Each row is a point. Before rounding, the points of a table are all equally far from one centre. They may lie mostly on one side of it. Where is the centre, to within rounding?

Points:
[[-35  19]
 [-48   5]
 [-29  22]
 [-52 -11]
 [-45 -31]
 [-51 -15]]
Centre: [-15 -11]

Points (12 x 8):
[[ 37  58  -2  21  -3 -32  12  16]
 [ 43 -30  35  15   7 -55  -8  65]
 [ 71  31  47  24   7   9  13  11]
 [ 19   6  30  12  15 -69 -22 -13]
 [ 25   1  38  46  27 -15 -19  61]
 [ 29  36  36  35 -17  -4  39  26]
 [ 12  -8 -14  48  50  39 -10  46]
 [ 54  10  31  70 -30  -5  23   2]
 [ 25  33  26  65   3  21   5  19]
 [ 66 -12  63 -20   1 -28   4   6]
 [ 36   4  31  32  25 -63 -32  -2]
 [ 23  43   0  47   5  -1  38  38]]
Centre: [ 33 -24  -5  15   6  -6   7   8]

Points, 25 rows:
[[-13  71 -35  -1   5  48  36  74 -39   8   9  13  30 -54  33  37  16  -9]
 [ 17  57 -17 -40 -32  49  12  76 -32  28   8  17   7 -27  25  32  -9 -45]
 [ 11  63 -52  10  10  81  45  32 -33  59  24  -9   9   7  20   7 -33  -7]
 [ 15  57 -49 -25 -30  27   5  64 -36  10 -40 -36  36   1  15  -5 -10   1]
 [-16  50 -65 -18 -22  49  43  48 -42  24  23  -8  -6 -46   3  35 -13 -16]
 [-20  63 -59 -13   0  18  31  59 -32  29   1  -9  18  14 -11  19 -30   4]
 [-27  71 -24  -2   1  42  20  32  -8 -12  14  33  32  -4  46  40  -3 -24]
 [  4  65 -14 -33  -5  35  18   3 -42  33 -24  24 -22 -16  66  31  -8 -29]
 [  1  39 -54 -28 -41   4  52  27 -45  11   6   5  29   5  24   5 -30 -22]
 [  9  83 -31 -19  -4   1  24  46  -7  41   0   8  -5 -10  45  23  -5  30]
 [-11  54 -23 -39 -16  39 -12  49 -10  24   2  16  67 -16  40  14 -22  15]
 [-13  64 -45 -16  16  44  25  48   0  21   5   1 -11  -1  35  28 -25  39]
 [  4  68   5  -7  -3  15  30  27 -48   9  24  38  18   6  43  51 -14  -7]
 [-12  73  -9 -32  -2   4 -23  62  -8  11 -17   2  26   1  19  16  -4 -34]
 [-28  37 -43 -26 -30  14  41  55 -17  19 -27  28  16  -2  26  27 -28 -23]
 [-16  93 -42 -35 -32  50   9  41 -30  11  27   2  20 -12  22  22 -13 -19]
 [-26  27 -46 -36 -13  72   6  52 -27  23 -30  -4  32 -50  44  25  -7 -19]
 [  6  70 -38 -11 -34  64  21  65 -26  33 -32  10 -18 -17  25  35 -18  14]
 [-17  94 -51 -23 -35  43  40  26 -26  11  15   5  32  -4  10  10  -2  19]
 [-28  79 -17 -27  -4  33  26  61 -12  14 -48  21  19   2  40  17   9  22]
 [-27  25  -4 -19  27  29  52  72 -20  -3  16  29   9  -3  15  38 -21  -6]
 [-36  56 -41 -17 -27  58  28  68 -26 -16   3  15   2 -13  46   9 -39 -13]
 [-27  34 -36  -4 -71  25  47  39 -15 -18 -13  18  14  14  48   8  13 -14]
 [  1  77 -57   2 -19  23  47  42 -39  35 -14 -14  19 -35  26  27 -23   5]
 [ -3  81 -60   7  21  52  31  73 -27 -13   1   8  12 -12  21   5  14  -5]]
Centre: [-11  27   0   7 -11  42  13  29 -35  26   3   1   4 -14  17 -19  12  -2]
